Each point is reached from the start by the listed moves, each made once or not at all, plus a little noise. Is the number of moves made odd or even? Then give how often each move was made.

Moves:
(1): [ 6.8  1.2  3.2 -0.3 -2.4]
(2): [-2.4 -0.7  1.9  1.3 -4.4]
(3): [ 2.2 -3.0  3.4  1.3  0.8]
Start: [-1.7  4.0  1.4  0.2 -0.4]
Points:
[-1.9  3.8  1.5  0.1 -0.1] -> even (0, 0, 0)
[ 3.1  4.7  6.7  1.5 -7.1] -> even (1, 1, 0)
[-2.3  0.3  7.1  2.6 -4.2] -> even (0, 1, 1)

Moves:
(1): [ 3.4 -4.1 -1.0 -0.7  0.5 -1.9  0.5  0.5  0.7]
(2): [-3.3  0.1 -1.0 -3.3 -0.8 -2.7 -1.7 -0.8 -3.9]
(3): [ 1.8 -0.6  4.3  0.7  1.8 -2.9  0.6  1.9 -3.3]
(4): [ 3.8  0.7  0.1 -1.0 -3.6 -0.3  0.7  2.5 -0.1]
(5): [ 2.1  1.6 -3.8  2.8  1.0 -1.2 -1.5 -0.6  0.9]
(6): [ 1.7  1.1 -1.7 -2.2  1.1  0.7  0.7 -2.2 -1.3]
(7): [-2.5  3.2  0.7 -0.9  1.8 -4.0  0.8  3.3 -0.8]
(8): [ 0.0 -0.3  0.3 -2.5 -0.1  0.0 -4.1  1.6 -0.1]
(9): [ 3.1  0.0  5.5 -2.5  0.6 -1.7 -2.1 -1.8  3.3]
Start: [ 0.5 -0.6  0.7 -0.6  2.4  0.0 -0.3  3.2  0.4]
Points:
[  2.7   4.3   1.2  -2.5   2.3 -10.9  -1.3   9.4  -6.7] -> odd (0, 1, 1, 1, 1, 0, 1, 0, 0)
[ 3.3 -0.5  4.2 -4.4 -0.4 -6.2 -0.6  6.7 -6.7] -> odd (0, 1, 1, 1, 0, 0, 0, 0, 0)
[  9.3   0.0   1.5  -2.2   3.6 -10.2  -3.3  12.6  -2.5] -> even (1, 0, 1, 1, 1, 0, 1, 1, 0)
